Each wall is flat, endless, passes through zero and stands at right angles to its row. A trip goes straight from one point to another. List the walls that it crosses, first one first.
In the rows, 100 means zero.

Walls:
(1): 122  36
(2): 127  153
(3): 131  63
(4): 130  134
(5): 87  70
(6): 181  107
(7): 94  195
(8): 150  111
Trips:
160  92 to 153  108 => 7
63  113 to 56  109 => none
170  191 to 158  128 => 3

Walls:
(1): 39  104  91  135  127  37
(2): 95  84  142  91  156  100
(3): 79  165  122  189  109  60
(4): 112  162  86  84  113  178
(5): 116  153  80  145  151  62
Trips:
160  156  152  182  177  98 to 55  82  122  130  90  50 => 4
121  159  101  97  79  107 to 103  60  100  165  12  46 => 4, 1, 5
128  195  76  186  16  119 to 78  64  107  96  66  184 => 5, 3
90  153  100  121  130  104 to 92  115  173  119  110  72 => 4

Walls:
(1): 99  81  140  112  121  152  71  90  101
(2): 85  134  125  68  149  169  104  73  40
(3): 83  37  89  84  135  141  105  77  134
(4): 131  125  88  95  69  124  106  70  73
(5): 110  106  88  128  101  85  125  74  99
(6): 61  61  99  140  86  103  118  98  97
Trips:
83  108  111  62  118  92  166  150  165 to 120  119  170  75  97  106  107  151  110 => 3, 1, 2
63  96  63  110  107  152  98  66  92 to 97  41  21  92  73  98  119  111  116 => 1, 2, 4
130  154  135  161  53  94  134  125  96 to 71  95  82  111  85  52  58  101  96 => 4, 5

Walls:
(1): 43  52  129  70  111  66  78  119  106  81  112  142  73  123
(2): 100  83  120  118  164  148  79  110  75  138  93  64  56  153
(3): 132  100  133  134  89  184  141  57  130  125  56  104  104  82
(4): 97  170  65  162  100  152  66  107  77  88  97  67  115  133
(5): 113  90  112  152  63  134  54  56  104  129  94  107  63  108
(6): 69  48  109  181  93  119  72  103  98  148  134  104  84  176
Trips:
114  109  78  122  140  133  119  106  77  40  140  125  111  106 to 184  66  46  120  125  66  104  104  75  146  113  101  42  42 => 4, 5
121  113  137  103  96  119  93  82  73  46  111  55  51  47 to 105  73  152  132  92  31  80  139  119  77  116  88  55  88 => 4, 3, 1, 2, 6
90  110  46  58  81  40  74  132  78  109  84  78  134  57 to 139  85  110  64  67  74  77  57  92  137  86  84  143  101 => 5, 3
87  63  85  61  109  106  123  115  108  96  151  146  108  113 to 107  98  69  92  59  47  126  86  124  44  146  87  65  83 => 6

Walls:
(1): 111  72  94  27  100  103  85  122  107  128  106  105  130  73  108  167  119  91  87  148
(2): 84  103  165  78  60  76  68  113  62  65  122  50  115  138  108  133  97  140  150  98
(3): 108  163  96  150  141  152  103  100  92  75  104  126  121  64  111  112  90  119  86  129
(4): 82  78  113  46  58  98  106  89  89  83  93  50  109  83  120  99  113  123  92  87
(5): 96  124  25  59  131  90  71  110  127  89  57  73  99  51  80  97  122  56  106  74
(6): 51  91  90  68  100  64  162  106  99  88  72  145  134  69  30  104  117  149  145  71
(7): 100  178  73  139  79  50  138  102  92  121  135  84  125  71  104  88  86  88  102  65
(8): 143  33  112  125  37  97  87  92  82  147  75  122  112  79  92  152  75  163  106  56
(9): 91  64  63  76  150  74  67  91  71  118  21  118  105  159  179  56  82  126  129  100
(10): 55  81  132  119  85  79  66  123  26  93  45  111  120  149  142  115  114  148  113  118
Trips:
118  96  143  96  113  138  66  85  87  195  108  71  124  89  85  147  96  101  80  148 to 123  86  86  123  122  82  109  70  112  129  123  93  159  98  86  58  86  42  90  126 => 10, 2, 7, 8, 5, 1
103  57  67  78  119  55  97  44  88  133  118  100  67  75  125  104  64  96  102  76 to 119  76  127  106  157  83  61  46  115  133  64  79  131  45  103  104  138  157  89  57 => 6, 7, 10, 3

Walls:
(1): 95  57  110  86  102  85  119  109  121  131  102  86  88  65  123  119  81  76  109  118  123  82  94  98  116  76  113  85  89  123  70  120
(2): 110  98  78  99  92  126  106  110  68  135  83  101  83  71  112  82  79  81  126  126  126  104  137  78  112  93  76  129  58  109  122  67
(3): 138  107  76  110  94  124  74  88  103  102  113  83  74  89  130  53  85  99  102  132  121  90  100  82  120  87  96  90  95  100  81  121
(4): 100  92  107  109  77  79  140  77  114  117  100  81  102  125  105  76  124  100  74  70  87  80  135  91  141  139  87  91  161  75  91  101
(5): 92  58  125  83  92  91  109  101  144  101  85  70  80  127  134  96  91  135  119  119  84  101  93  124  92  87  134  91  96  93  114  83
(6): 106  136  93  94  99  103  59  92  118  81  117  88  87  91  72  92  104  117  128  116  100  62  101  119  108  96  137  83  86  88  86  74
Trips:
89  98  108  63  85  62  110  100  102  129  58  111  107  71  97  112  62  65  89  36  121  79  98  119  88  102  104  111  117  56  94  150 to 92  77  106  138  127  116  82  103  95  98  108  111  97  136  159  55  84  117  127  67  74  52  55  44  112  52  95  87  92  93  115  101 => 5, 3, 4
111  120  81  140  104  76  126  149  118  111  96  81  96  56  100  107  90  106  82  82  75  131  81  88  66  78  80  116  97  88  72  112 to 124  99  134  90  115  68  116  109  76  5  73  96  107  106  80  115  110  105  135  96  120  117  123  140  103  85  126  91  74  100  116  75 => 1, 5, 6
113  80  139  94  120  92  111  77  99  144  113  99  78  92  107  116  79  81  98  98  42  103  112  79  83  90  99  74  109  80  79  75 to 76  99  115  38  85  103  66  74  141  83  103  95  123  103  83  154  128  104  107  115  127  95  104  117  111  62  107  91  92  112  106  117 => 6, 4
116  152  83  117  101  80  67  86  94  119  149  132  72  117  106  116  116  83  129  116  99  101  87  88  68  126  65  84  102  89  105  65 to 119  93  109  76  99  103  98  117  120  66  105  99  79  71  122  95  91  145  123  106  105  88  107  92  136  121  78  85  74  76  101  118 => 5, 1

Walls:
(1): 101  110  136  82  52  76  80  133  91  91  52  109  124  154  79  69  63  78  44  109  154  59  106  98  120  104  106  103  83  57  75  47  162  48  102  70  49  121  95  57  96  152  90  69  108  115  110  79
(2): 129  95  111  101  144  93  115  62  169  134  112  67  107  195  112  91  106  100  135  72  54  75  115  128  84  99  54  105  90  103  88  101  90  114  125  119  67  64  80  72  146  123  116  81  94  107  146  101
(3): 119  77  69  113  119  103  131  158  150  95  103  127  77  102  97  119  138  89  139  94  76  108  123  114  63  91  92  105  112  137  104  92  130  134  113  117  147  121  121  47  105  107  131  108  61  47  91  124
(4): 87  76  146  103  81  115  92  99  54  62  102  127  29  61  94  101  87  128  112  88  73  85  109  61  106  103  103  116  81  123  70  131  107  91  82  138  80  118  80  149  140  107  75  131  34  82  78  65
(5): 90  71  106  103  60  93  136  65  143  108  103  75  122  36  86  86  127  133  52  145  101  91  109  115  62  139  116  62  87  99  103  121  96  83  114  136  53  102  57  106  97  80  168  115  99  91  108  100
(6): 27  138  116  156  71  112  76  119  90  143  121  75  108  66  78  77  77  76  77  115  155  70  136  97  84  105  111  118  105  128  80  139  84  156  33  81  73  109  36  79  116  51  152  93  149  33  133  106
Trips:
114  109  96  104  113  111  54  60  105  90  106  44  33  84  135  118  143  82  88  108  35  88  147  92  84  125  86  74  64  98  64  91  124  78  90  66  82  50  106  81  123  130  88  47  124  87  103  130 to 90  117  128  81  110  161  133  101  60  94  120  88  36  153  81  108  136  34  74  118  119  76  92  54  101  95  62  142  142  56  95  106  94  107  166  106  82  91  116  102  100  91  112  124  153  134  128  133 => 5, 1, 4
99  97  112  55  84  160  87  152  54  129  117  111  82  77  133  77  105  52  93  65  126  63  85  70  127  73  97  164  121  83  102  81  62  114  115  90  141  91  67  120  60  102  103  90  86  61  80  73 to 86  78  105  61  127  65  84  67  59  83  114  137  141  50  66  82  99  80  135  115  114  80  59  95  151  112  129  100  81  133  82  80  77  87  87  104  99  129  110  100  110  43  113  96  74  27  160  58 => 1, 5
119  118  98  131  93  70  109  122  108  80  97  61  92  121  14  112  110  89  80  124  48  144  97  125  121  114  55  99  129  128  83  45  140  126  73  138  34  40  69  92  102  115  124  150  65  156  111  87 to 49  132  83  163  63  116  116  101  50  103  121  141  112  60  135  114  72  109  73  113  76  119  43  67  93  152  103  117  125  18  124  58  138  133  106  144  175  98  86  115  73  109  82  137  77  94  66  134 => 2, 1, 5, 3
91  100  116  69  84  51  66  124  67  53  112  151  116  104  152  103  87  78  102  96  64  9  174  76  85  103  90  107  133  113  122  88  75  151  104  154  78  108  82  81  130  104  56  84  186  135  76  54 to 91  104  111  87  48  73  98  111  82  68  86  99  63  120  62  99  66  86  137  98  55  97  97  93  122  77  88  94  92  109  105  131  98  87  143  66  65  123  113  87  53  119  62  79  124  76  73  133 => 2, 6
95  84  84  140  89  96  116  59  84  91  64  120  91  85  126  112  83  107  114  108  90  117  100  151  122  151  121  70  139  95  90  130  101  83  73  106  46  110  139  126  99  79  83  52  113  104  65  102 to 126  111  93  161  128  131  135  130  120  86  151  97  124  100  80  75  137  73  115  117  46  83  101  50  151  131  36  117  123  159  64  106  91  52  63  69  113  54  148  132  136  158  128  82  85  140  53  77 => 5, 2, 3

Walls:
(1): 127  81  89  63  117  66  90  68  82  110  66  136  98  94  113  93  133  107  69  98  96  103  91  91  82  102  49  117  86  93  133  77  104  134  106  111  106  89  71  137  94  98  100  78  93  100  124  75
(2): 110  82  89  54  89  109  138  129  89  107  107  134  122  84  78  61  92  97  77  113  91  106  94  102  101  78  111  99  104  71  76  38  144  115  143  46  127  117  138  135  139  85  148  78  92  126  81  112
(3): 120  108  133  117  51  63  55  113  101  70  83  101  57  75  121  107  143  86  110  143  105  72  80  80  57  133  106  85  113  78  55  55  133  133  92  132  74  146  74  74  113  80  67  115  64  117  137  114
(4): 108  109  78  95  89  116  95  75  89  163  138  141  99  102  105  99  44  103  107  124  84  102  120  126  105  106  112  78  85  111  97  116  47  92  126  73  115  79  69  143  94  147  125  148  89  114  94  123
(5): 101  127  101  69  53  157  110  102  98  125  117  87  122  88  51  144  65  105  88  118  96  79  106  123  111  70  114  76  51  122  105  109  94  140  114  93  88  128  74  134  101  47  103  95  81  95  138  154
(6): 81  95  80  95  107  76  98  148  117  102  88  140  58  145  100  65  140  103  107  71  150  81  101  142  96  94  131  87  108  106  120  111  81  123  94  50  123  99  103  117  54  126  77  138  68  96  94  101
(7): 88  126  69  71  92  115  113  89  101  126  83  137  95  99  120  108  110  80  125  118  33  92  127  149  72  185  140  79  102  136  99  75  99  95  103  133  85  136  96  50  110  106  84  100  118  104  133  120
Trips:
102  111  92  86  86  103  90  117  74  108  114  73  88  172  47  113  93  139  117  98  139  92  161  83  105  120  93  87  133  131  116  97  104  100  113  120  145  69  144  90  102  76  112  104  95  95  94  85 to 71  107  131  84  72  63  105  108  109  110  49  96  5  98  68  119  120  77  120  69  157  98  94  70  83  84  113  97  123  37  100  101  113  91  116  151  111  74  125  60  73  101  110  84  52  57  103  123 => 5, 3
97  126  167  116  124  83  100  61  116  79  99  84  79  96  100  123  121  116  89  122  129  140  122  45  111  103  105  131  60  119  93  116  65  103  116  99  104  82  100  108  76  82  82  95  58  148  80  126 to 84  92  105  125  108  86  88  117  79  106  92  110  129  136  108  91  119  100  110  123  100  116  130  130  140  111  77  112  126  91  78  116  85  98  121  130  77  110  127  155  122  103  124  45  94  71  96  61 => 5, 3, 2
99  98  113  120  106  110  135  147  91  117  142  66  66  61  103  77  67  126  80  60  127  83  88  107  105  155  84  118  113  81  95  130  94  111  82  106  111  99  132  113  89  64  99  113  118  89  62  65 to 71  77  112  118  89  74  74  96  90  68  136  140  101  137  38  118  50  67  128  127  73  101  121  33  117  63  12  120  142  130  84  48  101  115  72  147  104  93  59  181  133  124  104  99  108  121  114  53 => 6, 2, 1, 4, 3

Walls:
(1): 131  88  97  128  130  77  90  115  120  133  118  93  135  98  140  46  134  121  68  147  145  103  123  83  35  122  94  94  113  64  142  85  74  90  108  36  121  88  31  71  107  87  102  116  113  133  51  92
(2): 105  133  143  102  81  66  126  90  161  93  90  54  135  97  84  126  77  184  96  80  99  143  106  110  97  146  129  107  101  85  70  92  99  119  85  82  104  124  76  116  155  83  29  137  130  78  81  118
(3): 66  40  82  83  154  102  71  117  62  78  153  125  112  117  47  138  88  53  121  101  82  101  183  106  67  65  109  105  71  86  72  75  40  91  20  73  94  105  97  83  90  121  92  79  115  97  64  83
(4): 135  99  126  75  53  90  122  101  62  86  84  83  24  109  74  92  102  81  116  38  147  113  140  104  96  78  110  67  80  44  127  112  123  80  118  119  112  56  85  80  75  18  52  106  33  91  151  84
(5): 99  107  99  91  87  75  86  89  83  105  107  135  90  101  138  118  79  131  110  113  145  91  89  76  84  57  109  69  85  131  132  91  103  99  146  95  69  55  73  130  75  78  64  122  134  72  107  112
(6): 64  136  113  163  83  81  48  140  80  138  62  73  82  105  60  58  116  81  76  111  48  102  75  117  91  103  126  125  121  105  116  95  98  70  48  137  100  138  149  152  90  66  145  82  144  111  124  113
(7): 80  81  86  140  105  91  80  111  39  121  148  118  46  115  145  51  102  117  110  94  79  83  89  157  113  82  105  116  114  73  92  127  118  58  76  72  90  143  39  116  117  80  76  112  109  91  104  38
(8): 110  102  83  14  89  113  118  48  126  130  121  128  109  111  115  74  102  105  105  149  106  161  125  108  176  71  97  170  63  119  104  144  103  94  100  111  94  83  171  108  85  78  62  98  125  98  109  134
(9): 121  70  67  50  64  104  79  104  155  149  105  45  61  71  77  85  38  150  57  77  55  130  94  151  65  95  106  85  27  60  92  117  78  71  102  108  124  88  126  77  77  71  87  84  57  62  90  104
(10): 112  89  78  147  81  78  139  132  104  116  86  104  51  87  81  81  59  95  78  123  90  98  83  119  106  76  99  107  77  103  103  63  84  66  72  94  138  132  79  82  76  73  97  129  101  94  159  71
(11): 78  101  124  141  107  136  93  134  121  140  86  122  65  91  115  66  141  80  160  77  76  114  105  79  94  151  87  18  133  85  132  107  99  119  98  94  141  107  147  106  93  62  120  90  101  12  23  131
(12): 113  85  80  110  110  36  130  53  143  36  92  103  101  22  120  129  102  33  144  68  67  79  130  85  173  77  64  96  143  127  100  87  112  92  101  35  111  99  95  98  193  102  148  99  111  75  123  117
Trips:
132  96  88  46  101  111  128  141  104  116  141  118  144  104  138  92  76  71  51  109  111  126  114  144  32  78  86  129  54  93  113  118  52  43  69  85  103  44  145  114  99  97  126  141  55  54  98  137 to 63  166  91  124  134  131  126  144  30  135  145  31  27  122  89  55  76  110  116  88  90  156  87  95  118  119  78  149  119  62  121  71  113  89  90  51  48  93  145  67  123  32  108  90  151  52  99  121 => 11, 6, 7, 5, 2, 1, 3
114  34  127  125  103  97  98  58  100  151  81  136  109  63  81  165  147  126  125  76  101  144  90  63  141  88  113  61  114  84  87  73  63  92  93  124  109  73  80  98  115  129  130  89  93  91  27  118 to 70  66  151  93  134  45  87  115  99  67  148  78  135  111  111  157  95  150  159  109  89  63  92  112  83  126  110  74  91  149  86  87  112  38  81  112  86  118  39  27  55  36  121  56  91  110  53  94 => 7, 12, 11
59  92  133  119  78  35  127  69  102  105  168  77  101  58  99  102  91  88  112  40  74  128  94  88  94  103  83  160  35  128  86  147  83  97  144  120  107  146  123  82  87  54  101  88  123  141  95  91 to 116  74  74  122  62  77  105  112  83  90  67  134  140  110  142  78  60  126  94  97  100  66  103  54  161  142  50  105  85  65  80  63  111  98  126  118  78  121  114  77  130  61  50  126  78  105  114  29 => 6, 5, 9, 8, 1
109  103  145  121  74  65  110  123  180  82  95  118  106  87  65  136  71  93  146  165  61  99  186  83  106  116  111  136  153  156  111  111  64  95  133  101  138  132  123  121  133  75  117  165  126  114  78  67 to 136  128  89  98  76  109  74  152  72  138  71  90  85  148  114  5  104  115  130  143  73  77  126  80  97  113  138  135  119  137  117  65  105  88  112  101  135  87  108  139  133  70  110  101  118  87  138  68 => 3, 7, 5, 12, 2, 4

Walls:
(1): 171  122  130  63  104  80  111  83  151  117  66  58  132  57  124  91  117  135  136  108  80  98  106  142  122  134  81  91  95  106  95  86  107  141  76  105  137  130  47  79  65  65  120  97  63  93  133  142
(2): 74  119  79  102  116  113  121  64  57  50  87  88  130  114  99  79  84  90  107  119  88  91  97  105  94  103  118  54  163  94  79  61  100  99  92  96  90  31  156  102  128  90  112  126  174  57  109  76
(3): 118  61  49  77  119  57  52  156  108  116  107  118  79  129  132  87  132  86  129  90  147  130  42  175  148  91  126  68  136  149  130  75  102  98  108  91  97  50  83  134  89  97  100  69  70  69  70  99
(4): 110  74  75  108  30  110  117  89  123  59  69  65  84  118  148  104  124  90  86  82  94  98  90  144  67  77  103  95  90  104  146  119  90  52  115  95  69  80  98  124  128  71  132  60  156  112  85  128
(5): 95  74  83  97  42  90  99  104  131  102  52  92  73  97  81  104  74  52  47  114  91  161  142  90  90  144  113  91  116  73  105  87  123  114  95  163  70  96  105  81  95  117  102  77  145  145  123  44
(6): 86  92  109  111  69  58  56  104  104  69  126  77  80  92  79  92  99  120  84  106  121  81  162  127  126  51  113  109  113  93  101  79  100  67  64  99  105  38  85  67  99  119  162  59  191  79  94  124
(7): 91  81  66  93  70  129  68  81  97  132  91  108  116  90  108  80  71  86  94  95  86  93  115  77  92  139  154  77  114  69  95  98  108  74  105  84  107  57  164  66  71  111  77  57  41  154  112  96
Trips:
134  123  131  85  70  110  25  175  61  142  145  112  124  107  63  90  87  117  92  110  71  69  139  133  106  80  92  77  98  72  114  77  101  113  87  125  86  103  74  97  68  107  113  126  115  131  97  82 to 94  103  107  124  75  110  31  131  61  87  48  152  99  153  37  124  61  144  114  126  128  115  123  102  105  102  114  98  137  49  133  83  126  151  157  125  105  94  70  119  41  96  127  66  104  51  112  108 => 1, 2
73  116  125  107  71  132  87  121  110  164  83  93  125  55  134  95  49  84  120  136  178  109  76  99  81  101  96  108  161  69  146  108  95  54  75  152  87  70  159  71  141  88  83  50  99  110  132  79 to 117  116  92  131  97  131  138  112  86  116  115  87  145  132  126  85  87  77  79  66  101  92  141  42  72  126  86  83  103  87  152  136  110  115  146  123  107  73  106  77  123  66  128  147  97  69  126  90 => 3, 6
53  68  115  110  88  73  102  144  77  93  110  170  119  122  86  98  87  70  97  134  53  85  90  111  93  47  82  54  124  143  131  86  27  93  80  56  68  85  81  102  100  49  115  116  67  30  144  110 to 141  122  28  92  167  136  156  166  130  109  131  123  74  127  95  93  147  110  91  64  101  113  91  85  124  113  111  106  82  97  96  98  86  106  107  106  84  139  124  113  85  113  82  92  81  45  99  151 => 4, 6, 2, 1
121  98  37  134  61  49  89  47  89  59  115  70  86  52  66  103  64  95  121  120  103  133  104  84  99  116  93  100  72  124  139  111  129  71  68  113  45  153  136  107  102  93  73  122  73  104  77  117 to 120  150  79  119  83  98  114  111  124  123  120  68  120  87  127  133  51  62  133  58  80  73  78  94  52  118  107  102  139  160  80  66  155  103  136  69  92  52  92  111  124  70  125  97  34  112  155  90 => 1, 2, 3, 5
105  94  85  81  86  84  117  90  120  72  114  101  146  97  128  141  85  95  68  44  135  111  43  139  109  131  86  102  122  134  78  110  82  83  132  121  116  135  91  85  100  78  94  115  53  74  85  110 to 124  81  115  65  47  69  134  93  94  106  97  134  96  97  117  121  71  115  60  130  102  143  104  115  120  112  155  98  135  118  123  90  112  148  109  24  114  67  45  105  111  94  42  121  94  133  67  117 => 7, 5
103  109  34  127  108  133  103  101  135  92  124  79  145  146  121  86  49  97  122  35  98  98  128  20  82  134  94  103  97  85  133  142  195  89  75  146  178  68  52  87  90  83  68  122  57  115  36  128 to 78  116  126  121  68  106  133  86  102  156  99  114  88  90  100  85  107  157  155  71  125  88  103  187  77  76  104  76  146  63  91  118  82  96  91  116  151  117  151  64  47  137  54  127  22  98  119  33 => 3

Walls:
(1): 75  144  54  123  71  59  81  83  116  97  144  85  136  105  68  99  126  74  144  93  82  81  124  75  122  85  134  109  98  116  78  129  132  107  140  80  107  111  88  87  117  77  49  88  134  101  133  104
(2): 85  126  103  81  69  146  99  109  81  85  108  116  142  57  100  70  115  119  91  105  117  107  96  133  117  81  131  71  83  60  65  108  128  118  134  106  78  53  118  115  102  111  134  105  132  71  105  127
(3): 106  75  86  72  127  90  139  108  112  119  103  127  49  107  143  50  137  133  126  106  47  118  103  64  75  72  95  106  102  118  104  90  135  127  124  118  73  110  101  78  86  99  83  154  92  140  116  152
(4): 122  101  113  54  147  71  107  62  135  90  114  72  96  94  86  161  106  60  107  118  76  113  126  86  93  114  114  116  116  21  112  26  93  95  87  90  82  96  83  81  134  81  90  87  98  121  105  93
(5): 113  64  131  89  87  84  107  128  65  74  49  89  114  104  97  124  64  99  89  94  69  95  103  99  98  105  80  104  114  120  145  122  162  68  69  146  121  78  95  81  138  121  111  51  58  66  136  88
(6): 58  88  97  129  100  114  103  70  68  101  107  162  135  107  87  77  83  95  65  102  50  122  71  122  81  92  88  87  146  83  83  115  103  137  118  104  152  118  90  111  112  70  106  125  108  61  101  147
Trips:
91  59  120  114  131  110  64  109  75  84  67  139  99  133  17  135  97  71  120  77  75  40  86  85  90  108  81  107  108  71  118  109  97  93  113  101  98  118  130  116  142  69  86  79  132  96  119  39 to 92  103  87  62  85  82  63  112  137  175  127  65  100  77  77  76  125  72  72  117  64  106  130  90  121  114  83  101  62  87  108  115  87  119  69  92  103  88  91  142  92  118  84  103  63  109  101  132 => 6, 5, 3
120  70  108  111  78  89  133  79  147  63  86  111  119  121  128  63  76  153  110  65  117  77  115  80  81  90  92  66  107  54  122  105  96  83  103  64  147  114  140  129  75  103  93  115  120  103  120  138 to 54  96  133  118  116  115  112  119  111  125  97  85  111  108  69  123  68  86  87  77  99  78  107  123  135  90  61  140  118  148  109  125  63  153  107  88  115  152  70  122  122  115  130  137  101  101  69  75 => 2, 3
96  113  86  43  177  101  59  72  127  154  84  114  78  94  112  109  129  66  95  64  138  76  106  121  114  109  119  132  83  104  125  68  102  113  130  115  59  95  59  114  122  115  75  104  91  61  97  102 to 78  103  85  95  95  104  122  131  102  118  111  107  99  125  89  119  90  123  117  127  68  98  93  82  76  110  163  102  136  73  84  90  136  96  73  108  97  104  77  103  91  102  93  146  86  111  30  102 => 6
160  125  100  102  135  103  81  99  93  35  71  65  83  67  107  75  131  94  72  59  73  128  101  152  75  70  90  59  104  195  125  79  146  121  84  75  70  63  158  90  79  98  104  92  121  54  92  95 to 139  96  84  67  69  105  111  105  92  105  91  115  43  92  118  107  67  76  88  50  106  101  90  80  51  62  69  115  114  108  67  76  85  73  84  103  83  135  87  132  128  96  159  119  65  107  107  116 => 2, 4
100  83  76  99  103  71  108  138  103  79  128  115  56  124  148  86  122  89  83  82  92  104  79  77  88  140  79  122  86  102  121  101  120  134  62  104  90  30  114  92  107  77  79  85  105  132  71  85 to 101  112  97  89  113  58  133  125  121  109  91  63  85  46  86  39  139  144  102  97  78  128  107  103  42  70  115  112  141  99  141  86  120  90  73  80  71  74  131  95  64  99  125  136  72  128  143  103 => 2

Walls:
(1): 124  82  63  121  80  79  125  107  103  116  108  121  107  113  108  128  92  107  123  111  100  144  119  94  67  68  57  55  130  105  82  100  83  110  132  116  49  81  115  71  139  173  82  96  98  125  90  75
(2): 116  102  116  59  63  68  81  60  106  113  75  108  146  86  153  58  95  121  145  157  79  97  96  125  137  175  76  115  104  114  137  69  101  132  117  112  84  149  133  100  106  68  91  104  95  49  93  107
(3): 105  90  79  117  121  104  93  131  66  89  109  127  123  121  116  76  133  98  99  96  142  111  107  113  161  72  73  87  99  77  113  86  116  107  116  138  100  57  102  112  120  48  81  124  111  121  71  93
(4): 124  67  49  112  91  132  59  85  69  109  122  111  105  133  135  78  83  129  108  85  171  89  150  103  125  58  65  70  115  57  136  91  146  95  66  88  72  117  90  80  116  55  103  118  50  120  68  53
(5): 143  101  85  86  96  129  81  117  73  86  82  80  146  99  51  87  91  80  86  114  85  71  108  124  95  106  126  135  116  88  109  85  101  72  153  116  82  77  85  68  103  72  99  69  99  70  62  53
(6): 136  84  54  59  75  95  104  72  195  122  35  80  86  79  89  77  122  96  132  88  80  91  130  87  102  123  103  93  101  70  43  108  92  98  50  98  147  76  26  95  125  69  87  81  114  97  71  110
(7): 28  129  122  43  76  136  85  86  122  112  97  82  83  72  123  146  93  95  125  156  137  104  108  34  71  127  98  110  65  148  130  66  96  50  82  62  46  148  122  90  103  140  92  130  83  77  131  83
(8): 93  109  94  109  111  121  83  165  94  129  105  109  66  108  85  97  103  121  159  90  97  63  117  116  130  32  131  95  132  119  108  89  95  119  73  83  103  96  111  90  139  156  126  97  101  118  114  62
(9): 58  122  127  155  133  134  78  114  97  75  135  126  147  81  91  176  97  57  114  85  92  70  74  112  66  168  96  123  107  114  103  89  105  118  96  75  131  72  97  95  116  158  101  103  95  139  108  106
(10): 116  105  76  91  73  102  62  65  69  97  108  121  103  84  67  65  147  90  105  109  72  126  84  130  101  27  118  93  101  81  103  95  109  115  109  125  77  77  122  104  115  76  101  89  109  122  97  105
Trips:
86  70  111  94  104  115  107  137  78  53  115  108  119  112  77  61  65  135  120  88  91  99  88  107  149  104  94  127  74  81  124  62  125  79  60  69  187  124  66  67  124  74  150  103  113  104  102  43 to 139  126  90  83  115  48  110  74  79  99  131  103  79  97  105  85  140  75  98  65  97  86  115  100  164  119  30  68  47  56  85  134  61  59  86  95  84  82  57  94  93  38  121  107  94  99  67  69 => 9, 8, 10
52  140  68  119  71  83  129  112  101  124  99  58  129  143  79  99  98  68  113  147  64  110  34  74  80  159  115  98  85  89  61  80  126  75  150  139  128  86  102  109  125  112  145  85  85  125  91  136 to 69  82  156  109  95  56  86  78  176  103  151  161  75  143  89  128  115  117  43  70  91  88  94  84  55  166  86  94  99  108  111  57  114  131  61  84  145  60  142  126  127  79  127  65  128  84  72  128 => 1, 5, 7
57  123  73  130  92  136  140  97  110  114  54  97  147  70  133  74  135  68  100  41  60  152  158  103  121  84  150  136  146  107  116  87  86  82  142  124  107  103  76  93  112  81  97  142  103  91  116  111 to 126  81  122  47  113  143  101  122  53  71  84  163  111  83  94  97  93  83  134  100  113  59  138  122  87  117  72  147  131  158  85  72  103  45  154  189  109  110  95  101  95  124  102  120  118  109  121  102 => 8, 9, 6, 1, 7, 10
86  122  84  51  76  136  67  120  69  49  75  48  106  98  116  115  118  96  28  92  92  87  110  84  111  69  74  107  90  48  77  113  116  75  116  68  75  105  129  106  125  143  29  108  70  113  88  101 to 134  67  121  79  99  161  103  122  89  104  79  113  98  74  93  163  115  70  96  54  137  68  17  101  109  125  73  111  45  127  130  113  124  143  83  107  104  124  97  50  80  64  124  69  89  89  117  121 => 9, 1, 10, 3, 4, 2
